Every row gives one point. The last column is the point's height on a tilted bowl or saddle (a function of degree 2), plus a little noise. Along how many of its main directions does it bend up, bend down or stay straight?
In the rows, 128 means zero.

Points (18 x 4):
[[175  74  97  94]
 [109 122 108 115]
 [129  95 221  41]
 [147 126  72 108]
 [ 55 150 178  62]
 [188 128 163  68]
 [108 197  90 133]
 [ 92  66 119  86]
 [124 112  70 107]
 [175 140  52  90]
 [131 128 143 106]
 [143 149 104 117]
 [114 155  91 125]
 [100 117 117 111]
 [185 135  85  92]
 [131 190 168  77]
 [ 99 164 111 124]
 [132  60 121  99]]
Directions: 0 up, 2 down, 1 straight

Points:
[[101 139 118 108]
 [155 105 133 141]
 [172  35 140 180]
 [124 151  71 137]
 [131 151 179 151]
 [ 94 130 128  97]
 [144  64  83 120]
 [178 140 156 155]
 [138 202 132 126]
 [171  86 178 196]
 [172  36 191 234]
 [153 156 123 130]
 [118 102 138 105]
 [173 183 107 115]
 [137 150  96 128]]
Directions: 2 up, 1 down, 0 straight

Points, 18 rows:
[[101 178 121 123]
 [173 168 111 107]
 [230 140 147  47]
 [115  48  45  67]
 [ 99 168 136 131]
 [140  86 100 114]
 [ 52 127 163 181]
 [111 156 118 135]
 [153 107 123 122]
 [123 159 106 130]
 [109  92 198 196]
 [112 154 130 136]
 [170 107 147 111]
 [177 121 133 106]
 [138 140  94 129]
 [ 95 122  70 131]
 [141 105 135 134]
 [ 84 132 233 212]]
Directions: 1 up, 2 down, 0 straight

Points:
[[162 177 110 104 126]
 [157  90 149  67 178]
 [ 81 199 108 176 179]
 [ 93 123 151 153 134]
 [159  87 150 121 139]
 [128 191 137 109 127]
 [148 101 151 224 182]
 [177 139 110 136 111]
 [ 49  86 195  96 228]
 [ 98  95 151 108 151]
 [119 121 102  56 190]
 [142 154 162 117 113]
 [113 104 107 155 141]
 [102 119  84 158 160]
 [189  84 101 135 161]
 [137 157 153  82 132]
 [135 106 211 187 166]
 [137 175 212 171 159]
 [146  79  91 122 168]
 [126  86 137 114 146]
 [ 66 160 159 128 155]
 [118 157 106 185 139]
 [ 89  77 183 105 184]
 [ 91 187 163 190 169]]
Directions: 4 up, 0 down, 0 straight

Points:
[[167  69  58 129  83]
 [ 81 139 159 113 114]
 [125 144  55 107 148]
 [ 76  86  85 111 106]
 [178 141 240  94  96]
 [115 129 102 177 116]
 [164  97 102 248  35]
 [161  90 106  88 127]
 [110 123 115 165 121]
 [ 78  70 121 154  88]
 [153 140 183 161 136]
 [203 128 148 128 169]
 [149  60  78 207  34]
 [134 104 153 168 122]
 [ 83  93 100 161  93]
 [ 97 141 168 161 109]
 [146 183 112 110 176]
 [ 66 176 183 131  81]
 [106  41 127  91  90]
 [166 129 133 132 158]
 [191 177 132 119 187]
 [136 108 107 110 137]
 [ 70 126 155 119 108]
 [117 173 140 141 145]
 [141 127 120 147 145]
 [ 94 115 124 124 125]]
Directions: 0 up, 2 down, 2 straight

Points, 26 rows:
[[127 169 140 167 146]
 [ 97 109  36 131 119]
 [127 159 147  99 148]
 [133 116  92 128 115]
 [174 118 181 173 173]
 [ 92 147 198  47 194]
 [160 185 132 137 167]
 [127 117 107  76 128]
 [159 101 114 102 125]
 [126 152 159  88 154]
 [120 170 118  73 153]
 [191 136  98 213 176]
 [206 184 106 167 203]
 [155 174 195 153 181]
 [143  98 100  83 120]
 [194 130 140 175 170]
 [157  81 203 159 174]
 [ 68 172 115  94 150]
 [126 158 154 131 144]
 [184 166 169  90 193]
 [170 162 160 124 171]
 [190  61 186 104 190]
 [151 138 127 102 140]
 [111 143 117 113 129]
 [117 185 182  80 176]
 [115 122 141  81 139]]
Directions: 3 up, 0 down, 1 straight

Points (44 x 7):
[[148 129  43 191 138 127 175]
 [ 94 147 143 129 199 135 162]
 [140 125  78  98  71 111 106]
 [141 162  88  80 104 107 119]
 [188 152 128 181 136 105 172]
 [142 142  95 101 115 143 138]
 [136 134  30  83 177  71 173]
 [134 144 159 124 138 135 140]
 [117  95  95 143 107 136 141]
 [161 174 195 190 139 119 169]
 [143  45 157 171  82 131 139]
 [110 159 172  37  99 127 111]
 [125 109 195 109 116 160 140]
 [199  57 112 167 118 149 177]
 [157 121 168 144 161 132 160]
 [165 136 122 169  96 127 133]
 [133 108 123 117 193 151 184]
 [120 169 154 118 125 142 132]
 [137 191 189 127 176 165 167]
 [ 79  82 160 154 112  94 150]
 [110 139 130  92 127 126 127]
 [138 112 117  92 196 125 176]
 [215 152  97  99 145 143 217]
 [199  77 148 114 166 125 183]
 [109 120 104 202 106 157 147]
 [104  65 146 188 135 117 159]
 [107 103 153 127  85 187 147]
 [157  68 116 143 122 122 147]
 [130 140 148 207 177 112 164]
 [122 109  96 139 177 207 219]
 [132 123 132 113 142 148 147]
 [125  19 169 195 157 132 183]
 [161 168 161 162 186 148 184]
 [200  88  49 106  97 143 187]
 [100  76 106 180 214 121 194]
 [ 53 107 109 109 197 124 174]
 [156  98 249 141 122 194 159]
 [149 163 138 194 145 144 158]
 [104 140 146 133  93 141 124]
 [136 160 133  91 175 130 157]
 [ 72 182 109 170 111 139 128]
 [132 154  89 139 119  81 125]
 [125  95  57  53 106 107 129]
 [114  73 148 138 168 137 167]]
Directions: 2 up, 0 down, 4 straight

Points (40 x 7):
[[157 132  88 126 113  53 139]
 [175 181 181 143 193  92  60]
 [104 162 161 126  99 167 118]
 [121  50 141 159 138  98  81]
 [112 186 146 137 109 118 133]
 [ 60 163 127 161 145 153 124]
 [126 144  55 101  88 105 114]
 [147 150 146  66  97 168  70]
 [142 130 126 227 154 167  95]
 [145 160 179 136 117  78 118]
 [147 175 134 124  77  97 126]
 [107 129 152 133 186 142  80]
 [104 173 189 173 197 130  68]
 [156 121 212 178 160 108  87]
 [ 54 140 140 125 112  50  79]
 [175 154  60 113 165 134 103]
 [135 127 121 116  52 194  71]
 [129 167 147 113 134 108 118]
 [143 113  77 138 152 146 108]
 [ 80 181 102 165 109 110 148]
 [139 164 137 125 144 141 117]
 [ 92 128  94 157  61 103 114]
 [232 128 159 127 141  94 108]
 [102 191  23 137 151 108 148]
 [134 148 161 100 131  97 110]
 [ 24 107 155 107 106 116  46]
 [ 80  88 110 164 120 138  95]
 [119 209 136  61 153  95  53]
 [113 129 173  99 101  62  93]
 [165 117 120 114 129  43 129]
 [120 150  89 127 164 162 104]
 [147  90 146 136 138 107 116]
 [116 141  45 158 133  16 139]
 [ 96 130 131 101 131 105 107]
 [120 186  61 183 138 115 155]
 [189 101 108  60 170 129  68]
 [ 75 163  99 136  47 175  91]
 [117  79  61 184 122 147  83]
 [163 134 174 102 153 133  94]
 [159 200 127  46 142  81  51]]
Directions: 0 up, 4 down, 2 straight
